Rows are points. A path goes straight from each point to the next, and from the last back to the first. The post is the endless flat space through its rows: a point in 2 columns, a line in 3, a plane in 4, and so on, so that a path can go around it. Count how often the path circles the post. Going back the other way cancels.
In the rows, zero is written as 128.

Post (2 x 3):
[[154 153  81]
 [129 124 161]]
Path:
[[125 119  87]
 [154 137  67]
 [214 146  91]
 [200 188 142]
 [155 185 186]
 [103 164 105]
 [ 96 122  64]
 [145 103 102]
 [169 106 159]
 [174 176 141]
 [164 191 135]
 [135 209  77]
 [108 125 122]
 [140 115  93]
 [163  81 136]
 [184 148 154]
 [172 209  80]
 [148 183  40]]
Times around: 3

Post, 8 rows:
[[ 87 144 114 106 184 157 162 151 148]
 [ 84 150 121 187 143 126 147 123  45]
 [113 116  96 123 125 206 141 139 161]
 [132  93 171  20  94 129 101   7 153]
 [127 170 123 150 105  91 167 131  74]
 [129 193  66 210 173 135 142 138  74]
 [ 59 136  90 129 117 107 139 101 144]
 [127 107 209  65 103 112  56  73 163]]
Path:
[[152 109 121 146 120 201 139  93 162]
 [114 122  88 180 142 158 128  43 106]
 [ 71 145 134 184 122 159 185 135 135]
 [ 41 176 143  99 107 121 134 106 123]
 [ 98 149  42 102  75 138 117 107 150]
 [108 102 126  46  78  73 120  69 138]
 [ 93  96  82 117 129 172 143 118 182]
 [ 93 128 129 148 149 162 134 104 208]
 [105 129 147  55 161  93 180  90 144]
 [159 149 139 108 133 120 161 169 124]
 [123  92 158 137  99 146 105  59 115]
 [134 157 202  76 138  85 149 131 160]
 [171 177 132 106  47  72 151  69 105]
 [ 52 141 145 205 205 116 102 102 129]
 [194 186 157 104 146 151 169 125 127]
 [ 79 165 124 138 116 148  80 107 126]
 [ 98 129 115 158  73 149 102 169 137]
 [115 167 110 155 160  66 138 161  97]
 [139 139  94 138 152  64 135  16 112]
 [ 99 121 101 150  78 157 183 103 152]
 [ 68 143 178 134 169 183 104 135 113]
 [ 43 115 155  45 141 115 157 112 126]
 [101 168  97 187 146 185  97 158  49]
 [102 173 191 112 226 165 129 124 140]]
Times around: 2

Post, 13 rows:
[[224 108  80 134  54  97 177 125  97 128 130  62 150  91]
 [143  99 218 139 146 120 113 127 152  69 142 161 129 107]
 [156  70 148  94 107 122 141 102 118 112 103 131 101 147]
 [136 175 153  93 125 126 111 137 109 147 161 148  92 178]
 [137 112 196 117 174  98 138 152 136 111 104 150 170 171]
 [178  53  81 126  61 123 132 120 121 150 185  18 153 106]
 [114 145  84 155 189 201  98 112 112 136 118 192  98 167]
 [158  61 106 117 114 129 191  93  66 136 191  91 171  55]
 [141 165 138  84 155 191 140 106 163  83 143 151 108 200]
 [162  83 185  97 155 145 144 112 172 159 125 174 126 110]
 [ 56 132  88 112 120 206 144 144 131 121 164 209 124 144]
 [ 86 143 161 124 199 107 149 129 192  96 119 182  79 150]
 [ 88 151 171 152 152 188 163 136 132 126 110 150  89 158]]
Path, 26 rows:
[[198 120 159  73  92 116 151 181 175  68 200 175 190 161]
 [128 169 137 142 181 117  35 137 159 194 193 161  59 171]
 [155  51 183 138 111 180  38 122 150 181 158 140 132 148]
 [122 115 135 159 133 232 190  97 152 152 120 107  19 177]
 [118  91 217 113 178 142 235  96 178 132 160 107 111 102]
 [233 132 142 190 112  47 176 102  97  22  84 141 161  87]
 [136 147 101  66  93 119 150  80 120 114 180 134 126 134]
 [149 117  81  95 116 135 150 102  91 145 116 119  96 103]
 [163 100 108  83 131 173 115 113  93 146 179  99 160 133]
 [ 66 154  90 134 203 114  86 109 147 144 175 159 179 135]
 [ 57 159 169  69 152  97  61 106 164  86 215 177  85 207]
 [121 172 148  91 194 138  85 142 112 138 138 148 193 203]
 [130 132  34 104 191 174 151 116 201 174  89 142  96 122]
 [193 137 181 167 169 154 133 130 183  89  85 122 156 122]
 [161 113 122  17  91 170 109  89 104 132 144 135 127 129]
 [162  79 153 114 242 211 213  79 165 155  80 114  76  80]
 [ 56  82  98 129 128 139 219 168 197  82 189 100 100  86]
 [162  91 113 124 165 162 145 119 106 193 124 188 156 140]
 [203 113 238 146 108 146 179 104 104 155 131 180 149  44]
 [103 121 128 146 112 149 213  69 166  91  92 123 125  99]
 [121 142  77 143 233 197 117 107 161 175  58 200  81 155]
 [189 158 152 128 136 123 107 124  80 131 124  89  99 149]
 [127  96  92 122 184 106 115 102 152 170 185 114 148  80]
 [126 144 126 159 107 212 203 108 147 151 116  41 135 122]
 [109 202 144 136 197 161 154 158 103 159 102 147 137 132]
 [243  82 180 182 178  87 193 122 102  66  82 103 124  32]]
Times around: 2

Post (17 x 18):
[[127 107 129 130 152 142 137 119 112 144 126 139 129 109 160 109 127 133]
 [136 103 132  93 104 163 109 123 140  88 148 133 114 160 115  85  96 121]
 [140 120 166 196 139 135 124 111 100 171 154  92 125 134 125 135 107 129]
 [109 119 107 120 104 108 135 203  93 154 122 133 128  84 113 189 103  93]
 [138 160  96 173 127  93 122 195 107 191 150 144  96 131  78 144  83 168]
 [107 145 122 130 118 142 136 144 107 209 130 133 103 155 117 155 137 145]
 [180 158 111 141  86 106 121 119 142 126 139 125 138 124 126  96  84 132]
 [135 112 106 152 110 122 121 166  98 136 116 133 109 174 152 108 154 105]
 [100  97 135 128 131 110 121 118 126 128 160 142 154 197 113  83 148 116]
 [181 162 117 142 126 117 130 140  93 110 170 132 159 183 151 154 116 132]
 [101 176 141 183 179 190 110 188 131  96 142 148 125 115 152  83 173 125]
 [149 115 174 143 132 151 113 147 108 151 115 136 122 124 114 114 119 115]
 [120 127 119  92 132 139 102  77  90 142 140 136 103  74 158 163 141 119]
 [153  88 131 161 111 149 135 100  89 107 106 144 114 154 140 133 137 105]
 [168 101 134 162 117 133 150 130 117 150 133 130  85 125 137 142 160 138]
 [135 118 152 153  98 113 146 125  85 137 132 148 107 137 152  99 150 145]
 [ 71 134 168 140 203 143  65 116 141  45 107  91 177  65 140 130 122 140]]
Path, 31 rows:
[[101 120 103 166 108 129 112 145 190  83  67 137 132 196 157  62 136 175]
 [ 84  84 119 154 124 134 137 152  82 158 136 141 102 101 140 131 139 132]
 [174 112 120 145 110 152 150 160  72 180 127 122 114 153 114 167 164  97]
 [ 90 116  99 107 111  83 126 177  98 128  73 114  73 107 152 117 158 186]
 [137 125  49 200  61 111 122 172  93 171 119 132 112 174 121 126 141  51]
 [129 153  65 188  86 140 118 201 108   7 126 211  85 106  93 110 213 143]
 [113  77  92 151 172 117 194 112 134 195 163 142 100 204 132  68 142 219]
 [104 117 130 182 135 109 137 203  79  91 123 137  81 139 108 121 148 119]
 [103  96 215  95  94 116 147 199 106 123 149 149 109  85 149 137 145  82]
 [110 147 152 175 130 142 142 136 129 241 136  96 154 138 155 105  80 104]
 [174 164 211 113 141 164 123 126 162 125 205 110 150 120 153  54 125 107]
 [121  51  85 138 107 129 176 116 101 171 121 141  32 202 153  38 160 139]
 [176 147 128 161 161 159 154 150 157  89 152 138  83 136 168 150 184 150]
 [137 110 177 113 131 106 107 160 113 117 109 148 100 135 173 147 158 152]
 [130 150 136 162  97 102 142 121  79 159 153 130 108  97 148 153  96 112]
 [131 102 111 133 135  77 108 120 155 123  95 105 158 160 118  76 112 127]
 [118  48 101 118 116 121 118  80  98 158  78  96 135 149 133 104  85  42]
 [125 126 132 109 160 134 150 118  94 175 123 130 114 125 163 172  95 143]
 [123 191 129 143 117 125 113 112 116  83 138 138 141  62 190 141 156 137]
 [212 109 157 166 159  85 116  87 120 196 224  96 186 211 131 118 111 138]
 [149  73  85 212 153 134 128 137  72  74 153 196 128 130  87  83 140 107]
 [130 143 178 100 178 216 116  79 110 144 165 108 172  80 106 153  94 134]
 [ 79  72 138 160 112 115 126 177  93  89 161 203 124 161 109  47 173 141]
 [ 65  90 113 151 209 157 109 129 127 170 161 104 174 147 125  97 143 153]
 [137 108 107 189 184 147 139 118  98 120 104  98 135 100  97 165  93 124]
 [142 119 123 109 126 145 162  88 128 174 142 113 125 116 158 164 128  87]
 [ 94 133 112 123 146 106 125 144  85 126 123 185 126 143 141 133 145 148]
 [191  95 122 170 105 130 109 137 149  77 146 149  98  99 130 101 157 109]
 [121 120 113 122 133 109  84 104 114 161 126 149 204 137 140 115 120  76]
 [144 134 163 112 123 167 111 135 108 170 108 148 151 152 148 130  95 104]
 [ 78 183 200  67 151 182  89 139  94 158 132 142 189 201 166 101 120  79]]
Times around: 2
